Rows are points. To make a cloud, some directions were put in groups of two or more. Within a group, all points are equally far from the middle, so they leave a hole (a ring in 2 directions, a hollow ball in 3). The other directions are filled evenly. Then the cloud was stretched, turned, moved and blurred a little. Count the holes, and give their numbers of directions, smallest first.

Cloud (14 x 2):
[[-1.05  2.29]
 [-1.18 -1.42]
 [-1.13  2.49]
 [ 2.11  2.15]
 [-1.60  2.19]
 [ 0.16 -1.91]
 [ 1.94  0.02]
 [ 2.05  0.00]
 [ 1.71  2.27]
 [ 1.80  1.39]
 [-1.40  2.68]
 [ 1.51  1.32]
 [ 1.05  1.44]
 [ 1.94 -1.25]]
Holes: 0

Cloud (19 x 3):
[[-1.97 -0.47 -1.77]
 [ 0.94  1.60 -2.48]
 [-1.16 -1.15 -3.19]
 [-2.68  1.48  0.61]
 [-2.01  1.36 -0.44]
 [-2.91  1.67  1.23]
 [ 1.74  1.26 -1.30]
 [-0.61  2.15  2.52]
 [ 0.61 -2.20 -0.18]
 [-1.75  2.22  1.22]
 [ 2.04 -1.75 -1.10]
 [-3.13  1.40  1.14]
 [ 0.16  1.16  3.13]
 [ 0.66 -0.32  2.42]
 [-0.45  2.10  1.75]
 [ 0.63 -0.12  2.59]
 [-1.51  0.26 -2.50]
 [ 0.36 -1.05  2.28]
 [ 1.89 -0.47  0.20]]
Holes: 1 (2)

Cloud (22 x 3):
[[-1.96  0.14  1.46]
 [-0.24  2.34 -1.23]
 [ 2.15  1.11 -1.04]
 [-1.58 -2.10 -0.26]
 [-1.46  1.20 -1.55]
 [ 2.63  0.28 -2.11]
 [ 2.16  0.72 -2.65]
 [ 1.45  3.70  1.02]
 [-2.11 -0.93 -1.56]
 [ 1.10 -1.01 -1.83]
 [ 1.05 -0.91 -2.41]
 [ 0.03 -0.69  1.75]
 [-0.16  1.79 -1.56]
 [ 0.08 -2.29 -2.16]
 [-1.52  2.72  2.22]
 [ 2.12  1.25 -0.03]
 [ 0.99 -1.14 -1.30]
 [ 0.16  1.82  1.11]
 [ 0.57  3.43 -0.45]
 [ 1.75  2.88  1.58]
 [ 3.05 -0.63 -0.28]
 [-0.93  2.46  1.85]]
Holes: 0

Cloud (30 x 4):
[[ 2.37 -0.16  0.19  1.26]
 [ 1.21  1.32 -1.94  1.44]
 [ 2.56  0.80 -2.46 -0.75]
 [-1.54  0.86 -1.42  1.52]
 [ 0.84  1.00  1.17 -3.18]
 [ 0.87 -2.92 -0.38  0.34]
 [ 1.17 -0.05 -2.19 -3.58]
 [ 1.31 -0.03 -3.26 -0.86]
 [-0.37  0.95 -2.98 -1.50]
 [-0.77  0.37 -3.02 -0.25]
 [ 1.54 -2.06  1.21 -2.59]
 [ 2.36  0.24 -1.25  1.25]
 [-1.62 -1.26 -1.32 -2.72]
 [ 1.45  1.33  2.11 -0.58]
 [-0.66  2.63  1.14  0.29]
 [ 0.99  2.05  1.09 -2.43]
 [-1.60  0.28 -2.32  0.49]
 [ 1.43 -0.91  0.10  1.78]
 [ 1.17 -0.89 -0.80 -4.21]
 [ 0.37 -0.10  2.13 -2.29]
 [ 1.95 -0.79  0.87  1.10]
 [ 1.37  1.08 -1.33 -3.59]
 [ 0.40 -1.72  1.87 -0.06]
 [ 0.34 -0.87  2.35 -0.48]
 [ 0.39  1.50 -1.99 -2.93]
 [ 1.31  2.97  0.62  0.34]
 [ 1.10 -1.73  0.72 -3.59]
 [-0.22 -2.51  0.82 -2.71]
 [-0.91 -0.57 -2.97 -0.15]
 [ 0.86 -1.63 -3.01 -0.42]]
Holes: 1 (4)

Cloud (56 x 6):
[[-1.89 -2.80 -1.18 -1.34  1.24 -0.38]
 [ 1.53  0.95  0.13  2.27  2.83  0.19]
 [-1.52  2.51  0.09  1.88  0.84 -1.00]
 [ 0.73 -1.16  0.24 -2.52  1.58 -2.57]
 [-1.56 -0.17  0.64  1.41  1.14  3.05]
 [ 0.66 -2.85 -1.59 -0.29  2.19 -1.06]
 [-2.16  1.49 -1.29  1.65  0.28 -0.84]
 [ 0.27 -3.14 -1.57 -0.92  1.72  2.16]
 [-0.65  3.33  1.24 -1.58 -0.52  2.37]
 [ 0.95  1.89  0.83 -2.19  0.84 -2.24]
 [-0.89  0.74  1.64 -3.10 -0.56  3.05]
 [ 2.86 -0.62 -2.19 -0.13 -0.05  1.35]
 [-0.93  1.54 -0.65 -3.02  2.13  3.08]
 [-0.84  1.29 -1.81  2.08  2.08 -0.16]
 [-1.92  0.20 -0.79  0.13 -2.92  0.87]
 [ 1.13 -0.95  0.84  0.48 -2.11  2.37]
 [ 0.46 -1.00  1.21  1.20 -1.45 -1.36]
 [ 0.83 -1.53  0.15  0.84 -0.55  3.37]
 [ 1.99 -1.94 -0.96 -2.21  3.29  1.07]
 [-2.71  2.11  1.35  0.73 -0.51 -0.38]
 [ 2.78  1.13 -0.68  1.19 -0.73  1.28]
 [-2.55 -0.22 -1.34 -2.78 -1.27 -0.27]
 [-2.10 -0.26  2.17 -1.14  2.33  1.10]
 [ 0.93 -0.91  0.85  1.07 -1.90 -1.20]
 [ 1.17 -1.65 -1.61 -1.27  3.46 -1.25]
 [ 0.24 -2.48  0.05 -2.64  2.95  1.66]
 [ 1.63  0.35 -1.80 -1.98  3.85  0.96]
 [-1.72 -0.93  2.25 -1.60  2.07  0.10]
 [-2.07  1.73 -0.79  0.88 -2.08 -0.09]
 [ 1.54  0.84 -2.35 -2.12  2.73  1.66]
 [ 0.86  1.37  1.65 -0.54  2.04 -2.34]
 [-0.74 -2.52 -1.06 -1.34 -1.57 -1.06]
 [-1.87 -0.34  2.29 -2.50 -0.26 -0.71]
 [ 1.70  0.17 -1.28  2.27  2.57  0.51]
 [-1.60 -0.63 -2.42 -0.63  1.39  3.13]
 [ 0.40  3.16 -0.21  0.89 -1.57  0.83]
 [-0.50  2.38 -0.57 -3.43  0.37  2.06]
 [-2.55  1.05 -0.79  0.89 -1.83 -0.31]
 [-1.34  2.41  1.07  0.17  2.57  2.67]
 [-0.26  1.46 -2.64 -2.21 -0.65  1.28]
 [-0.33  0.39 -2.69 -0.12  1.91 -2.08]
 [ 0.98 -0.25 -1.24 -1.69  4.06 -1.19]
 [ 0.84 -0.60  1.63  0.32 -0.77  3.38]
 [-0.09  1.79 -0.45  2.39  1.83 -1.20]
 [-1.34 -0.94 -0.17  1.42  0.90  3.06]
 [-0.67 -1.46  1.14  1.39 -0.75 -1.00]
 [ 0.17  1.60 -2.72 -0.34 -0.97  1.86]
 [-0.25  0.04  1.90 -2.78  0.12  3.36]
 [ 1.68 -1.88 -0.31  0.99  0.06  2.84]
 [-2.44  2.18  1.99 -1.43 -1.09  0.06]
 [ 0.34  2.30  1.39 -0.07  2.00 -2.16]
 [ 1.91 -0.28  1.47 -1.15  3.77  0.75]
 [ 2.39  0.30 -2.75 -1.17  0.47  1.21]
 [-2.64  2.46  1.47 -1.29  0.96 -0.78]
 [ 0.29  0.40 -2.79 -0.97  3.71  0.38]
 [-1.38  0.65  2.22 -2.80 -1.53  1.03]]
Holes: 3 (2, 2, 2)

Cloud (53 x 6):
[[-1.83 -2.06  0.91 -1.27  1.64 -0.16]
 [-1.23  0.06 -1.33  2.17  0.02 -1.05]
 [-3.99 -1.20  0.30 -2.98 -1.59 -1.09]
 [ 1.73 -2.97 -0.40 -0.97 -1.96 -1.43]
 [-2.36 -0.32 -0.55  2.69  1.07  0.41]
 [-4.84 -2.13 -2.37 -0.03 -0.66 -1.69]
 [-1.75  0.49 -1.54 -0.87 -2.86 -1.33]
 [-0.26 -1.94  0.66  2.32  2.32  1.21]
 [-0.14  0.27 -1.06 -2.50  0.33 -1.82]
 [-3.13  0.97 -1.36 -0.85 -0.24 -2.71]
 [ 0.53 -3.40 -1.23 -0.03 -2.14  0.59]
 [-2.83 -0.11  1.88 -1.37  1.60  1.82]
 [ 1.26  0.40 -0.72 -0.13 -2.64 -0.76]
 [-1.44 -0.91 -3.58  0.63 -0.90 -1.51]
 [ 0.05  1.46 -2.43  0.46  1.40  0.53]
 [ 1.98 -2.64 -2.12 -2.48  1.80 -1.66]
 [ 2.61 -0.10  0.78 -0.89  2.71  0.57]
 [-2.50  0.32 -0.59  1.08 -3.63 -2.07]
 [-1.24 -1.58 -0.10  2.57  0.52 -2.56]
 [-2.12  1.26  0.50 -1.26  1.48  0.00]
 [-0.29 -2.95 -1.93 -1.03  0.52  0.33]
 [-0.34  1.64  1.26  2.72  1.21 -1.20]
 [-1.63  0.65 -2.99  0.97 -0.18  1.58]
 [ 0.33 -1.27  2.59 -0.35  2.72 -1.46]
 [-0.29 -2.84 -1.26  1.55 -1.17  0.72]
 [ 1.91 -0.17 -3.19  1.86 -0.11 -1.03]
 [ 0.44  1.11 -2.67 -0.34 -0.35 -0.04]
 [-1.43  1.71  1.74  0.35  1.88 -1.06]
 [-0.72 -1.90 -0.78 -2.10 -1.45  1.59]
 [-1.07 -3.13 -2.25 -1.71  0.29 -0.36]
 [-0.82  1.19 -2.05 -1.54  0.24  1.13]
 [ 0.07  1.21 -1.17  2.87  0.33  2.50]
 [-0.41  0.87 -2.00  1.85  0.35  1.02]
 [ 0.35 -2.32  0.06 -0.79  2.83 -1.19]
 [-2.27  0.47 -1.18  1.12 -1.86 -1.80]
 [-1.93 -3.27 -0.55  0.37 -1.34 -0.87]
 [-0.32 -3.03 -1.54 -1.06  1.61 -3.33]
 [-3.15  1.71  0.98  1.06 -0.12  1.78]
 [-3.14 -3.44 -0.83 -0.83 -1.27 -1.96]
 [-0.84  0.75 -2.59 -2.42 -0.33 -0.54]
 [-1.72 -2.10  1.68  0.33  2.56  0.17]
 [-2.82 -0.36 -2.45  0.66  1.39 -1.34]
 [-0.79 -1.71 -0.51  2.25  1.22 -1.32]
 [-1.15 -2.45 -1.73  0.99 -0.40 -3.36]
 [ 1.63 -3.09 -1.52  0.90  0.01 -2.82]
 [-2.16  0.97 -2.04 -1.28 -1.30  1.11]
 [-2.88 -2.46  0.81 -0.01  2.13 -1.07]
 [ 0.02 -0.81  0.77 -2.18  4.28 -0.80]
 [-2.11  1.67 -0.14  0.96  2.53 -1.62]
 [ 0.14 -2.43 -0.10 -0.76  0.36  0.90]
 [-3.39  0.28 -2.45  0.26  1.99 -1.23]
 [-2.35  1.05  0.20 -1.71  1.09 -2.02]
 [-2.25  1.80  0.30  0.07  1.17  2.01]]
Holes: 1 (2)
